Rows are points. To make a cloud, some directions were put in groups of two or more. Within a group, all points are equally far from the middle, so they leave a hole (a ring in 2 directions, a hollow ball in 3). The other directions are filled evenly. Then the cloud was stretched, turned, moved and blurred a little. How many holes are there, and how many directions does each take, smallest first?

Cloud (15 x 2):
[[-17.1  18.4]
 [-19.9  13.1]
 [-11.4 -17.1]
 [ -4.3 -21.5]
 [-21.8   2.9]
 [ 32.3   3.9]
 [-19.9  -6.2]
 [ 26.2 -15.5]
 [-17.0 -11.6]
 [-18.0  16.6]
 [ 30.7  -7.8]
 [-19.8  -5.6]
 [  8.7 -24.3]
 [ 31.1   5.3]
 [-15.9 -12.3]]
Holes: 1 (2)

Cloud, 20 rows:
[[-35.2   3.9  -0.9]
 [-20.1 -10.4   3.4]
 [ 11.1  21.7   6.3]
 [-23.7  -4.4  12.7]
 [-16.2  -5.4 -12.2]
 [  5.0  18.9 -17.9]
 [-13.7  13.8  -5.0]
 [-20.5 -11.9  21.7]
 [-38.7  -7.5  30.4]
 [  4.4   7.0  29.3]
 [  0.5  13.1  20.7]
 [-17.5   6.8 -17.4]
 [  4.2  24.2   1.7]
 [-46.4  19.7  -1.3]
 [-21.4 -12.3  -6.4]
 [ 26.1   2.4   6.4]
 [-35.1  -2.9  33.5]
 [  4.7  -0.1  21.1]
 [ -3.9   1.4  25.8]
 [  7.9  22.2  -7.4]]
Holes: 0

Cloud, 29 rows:
[[ 25.7 -20.6 -12.9  18.7]
 [  0.3   5.0 -12.1  29.2]
 [ -9.6  -1.1 -23.7  23.0]
 [ 18.0   5.9 -18.1  14.4]
 [ -2.3 -12.9 -23.4   3.6]
 [  1.0 -23.3  -0.4  -4.7]
 [  9.9 -26.7  24.6  15.2]
 [ 20.1 -23.6  -9.6  18.1]
 [-23.3  -0.8  24.7  22.1]
 [-18.4  19.5   0.5 -20.3]
 [ 29.9 -13.9  -1.5 -33.0]
 [  2.8  19.2 -12.6 -16.1]
 [  8.3  -8.4 -23.2  25.1]
 [ 23.7 -28.3   8.9  14.8]
 [-13.9  19.6 -15.2 -19.1]
 [ 17.7   9.1 -16.7   9.1]
 [ 12.9  15.8 -13.6  -5.5]
 [  1.1 -10.1  23.4 -32.6]
 [ -3.4  20.6  -7.9 -18.6]
 [ 36.9 -16.8  10.9 -25.0]
 [ 13.3  -4.6  34.7   5.5]
 [ 15.5 -12.2 -21.8  23.8]
 [ 24.1 -25.7  -3.6  17.1]
 [-17.7   2.8 -26.2   9.3]
 [ 15.7 -27.3  -0.9  15.0]
 [  9.7 -24.6  -7.5  12.3]
 [ 10.7  16.7  -9.5  -4.0]
 [ 18.6  11.8 -23.5 -12.8]
 [ 38.3  -8.9 -17.1 -18.7]]
Holes: 2 (2, 2)
